Rows are points. Each copy is the shape, with its points in the same order, stretched, turned, moved and blurred by noise. Is it also mirrored, or only turned?

Shape, 6 rows:
[[   2   29    7]
 [-121  -11    7]
 [  28   13   56]
 [  20  -12    5]
 [  13    6   46]
 [  33  -10   16]]
Copy 1, 6 rows:
[[ 26  -5  20]
 [-60 -77  -1]
 [ -6  43  44]
 [ 15  28   8]
 [ -2  24  32]
 [ 10  38   8]]
Copy 1 is: mirrored
Copy 2 (6 x 3):
[[ -11   14   25]
 [ -51   21 -107]
 [  44   45   29]
 [  21  -16   23]
 [  31   29   15]
 [  36   -6   32]]
Copy 2 is: mirrored
Copy 3, 6 rows:
[[   3   22  -11]
 [-110  -28   59]
 [  39   38   24]
 [  30   -5   -5]
 [  29   24   28]
 [  50    0   -5]]
Copy 3 is: only turned

Shape:
[[ 47 -64  36 -69]
 [-54  11  -3 -28]
 [  0   3  13  35]
 [  2  -6 -17   9]
 [-36  39 -49  10]
 [ 80 -48  20 -41]
 [-13  56   9  -5]]
Copy 1 (7 x 4):
[[ 25 -56 -92  62]
 [-48  22  11  36]
 [ 43   7  29  46]
 [ 23  -2   6  11]
 [-19  37  28 -11]
 [ 62 -37 -84  35]
 [  2  62   2  43]]
Copy 1 is: mirrored
Copy 2:
[[ 89 -17 -24  -4]
 [-24  -8 -15 -42]
 [-43  16   7  38]
 [-22   3 -31  19]
 [-71  14 -29  -7]
 [ 73  16 -32  29]
 [-36  55  16  -3]]
Copy 2 is: only turned
Copy 3:
[[ 93 -34 -57 -43]
 [-35 -42 -13 -12]
 [  5  15  51  12]
 [  8   0  20 -29]
 [-50  19  20 -31]
 [ 94   1 -23 -53]
 [-18  26  -8   2]]
Copy 3 is: mirrored

Shape, 9 rows:
[[ 80  15  -5  -2  18 -45]
 [-30   7 -20  55  40 -30]
 [ 36  68  -1 -18  44 -36]
 [-87   5  -3  47  27  24]
 [-53  31  18  62 -11 -19]
 [-32 -61  -8 -42  19  21]
 [ 12 -31  27  -2  30  43]
 [ 29   0  30  -4  -2  75]
 [ 45  60 -56   9   0  -3]]
Copy 1:
[[ 51 -54   8  -3  -4 -64]
 [ 14  30 -72  12   3   3]
 [ 40  21  14  22 -12 -83]
 [-28  61 -53  20  -3  67]
 [ -5  11 -48  59 -30  43]
 [-67  -3   2 -71  -2  18]
 [  6  -9  33 -30  21  33]
 [ 22 -11  72 -29 -13  59]
 [ 62  33 -11 -13 -44 -22]]
Copy 1 is: only turned
Copy 2:
[[ 38  32 -10 -11  86 -24]
 [-28  -2 -20  19  10 -90]
 [-22  66 -24   7  60 -21]
 [-73 -20  -3  39 -49 -67]
 [-29  26  14  24 -41 -83]
 [-50 -49 -21 -33  -2  17]
 [-29 -43  20  14  27  -1]
 [  3 -20  37  48  15  20]
 [ 27  52 -50  55  28  -8]]
Copy 2 is: only turned
